Each row of a before or after table is a point. The points were changed in one or more steps. Then noise was added and the rows were shuffled. The steps act on how far a point lies along the listed directions, d1 being the first. What was done? A step turns or swaps two directions, mirrors them in a line or flattens them onto one, adds a multiple of one to another, or multiplies one. Angles are multiples of 10 degrees, from the lower direction toward the higher: turns from -170 to 170, lines from 10 to 170 but not 90. Use the fewest steps. Two steps may share a direction if one is a turn and the other turns, adds or multiplies; they go together, in the order done. Otherwise the lowest direction goes first.

Directions:
(1): [-0.25 -0.36 -0.17]
(2): [-0.29  0.30 -0.21]
(3): [ 0.27 -0.01 -0.38]
Before, 8 rows:
[[-0.35  0.06  0.11]
 [ 0.20  0.02  0.11]
 [-0.28  0.01  0.03]
 [-0.41  0.08  0.09]
 [-0.19 -0.14 -0.20]
 [ 0.15 -0.33 -0.07]
 [ 0.12 -0.30 -0.10]
 [ 0.03 -0.41  0.08]]
After, 8 rows:
[[ 0.03  0.08  0.41]
 [ 0.33 -0.50 -0.46]
 [-0.29 -0.17 -0.29]
 [ 0.39 -0.28 -0.31]
 [ 0.14 -0.18 -0.67]
 [ 0.39 -0.24 -0.35]
 [-0.32 -0.17 -0.36]
 [-0.17 -0.14 -0.35]]
Steps: multiply d1 by 2.5; turn d1 and d3 by 60 degrees

Directions:
(1): [-0.43 -0.33 -0.18  0.27 -0.09  0.01 -0.32  0.27]
(2): [-0.15  0.21 -0.30 -0.16  0.42  0.42  0.08  0.21]
(3): [ 0.30  0.19  0.09 -0.13 -0.09  0.17 -0.61  0.13]
Before, 14 rows:
[[ 0.11 -0.13  0.11  0.15 -0.23  0.18 -0.37  0.06]
 [ 0.27  0.24  0.01 -0.13  0.00  0.02 -0.08  0.04]
 [ 0.20  0.57 -0.14 -0.28  0.39  0.41 -0.35  0.15]
 [ 0.06  0.02  0.21  0.06 -0.24 -0.06 -0.18 -0.28]
 [ 0.27  0.21  0.22 -0.12 -0.20  0.22 -0.16 -0.17]
 [ 0.39  0.44  0.05 -0.34  0.16  0.27 -0.17  0.07]
 [-0.18 -0.16 -0.17  0.16 -0.14  0.10 -0.21  0.04]
 [-0.18 -0.25  0.05  0.45  0.06 -0.48  0.70 -0.32]
 [-0.29 -0.08 -0.09  0.17  0.11  0.04  0.26 -0.05]
 [-0.20 -0.04  0.02 -0.06  0.02  0.06  0.04  0.10]
 [-0.07 -0.01  0.08  0.21  0.21 -0.10  0.61 -0.37]
 [-0.23 -0.10 -0.09  0.03  0.16 -0.09  0.87 -0.17]
 [-0.36 -0.29 -0.02  0.04 -0.05 -0.24  0.76 -0.33]
 [ 0.41  0.05  0.35  0.04 -0.23 -0.27 -0.16 -0.19]]
After:
[[-0.01 -0.13  0.02  0.16 -0.13  0.21 -0.20  0.06]
 [ 0.40  0.45  0.00 -0.25  0.27  0.39 -0.42  0.20]
 [ 0.08  0.24  0.05 -0.10 -0.01  0.26 -0.35 -0.09]
 [ 0.31 -0.12  0.37  0.41 -0.30 -0.55 -0.19 -0.29]
 [ 0.20  0.13  0.22  0.13  0.04 -0.06  0.11 -0.31]
 [ 0.11 -0.11  0.19  0.05 -0.26 -0.27  0.33 -0.22]
 [ 0.12  0.42 -0.13 -0.28  0.24  0.71 -0.09  0.09]
 [ 0.01  0.57 -0.37 -0.45  0.72  0.67  0.29  0.26]
 [ 0.08 -0.25  0.36  0.03 -0.50 -0.41  0.00 -0.36]
 [ 0.13  0.37 -0.20 -0.22  0.31  0.34  0.03  0.24]
 [-0.13 -0.24  0.19  0.28 -0.26 -0.29  0.13 -0.23]
 [-0.23 -0.34 -0.04  0.31 -0.41 -0.22 -0.08 -0.11]
 [-0.17 -0.20  0.11  0.06 -0.13 -0.13  0.07 -0.03]
 [-0.27  0.47 -0.43 -0.21  0.76  0.49  0.43  0.10]]
Steps: add -1.5 times d1 to d3; turn d2 and d3 by -70 degrees
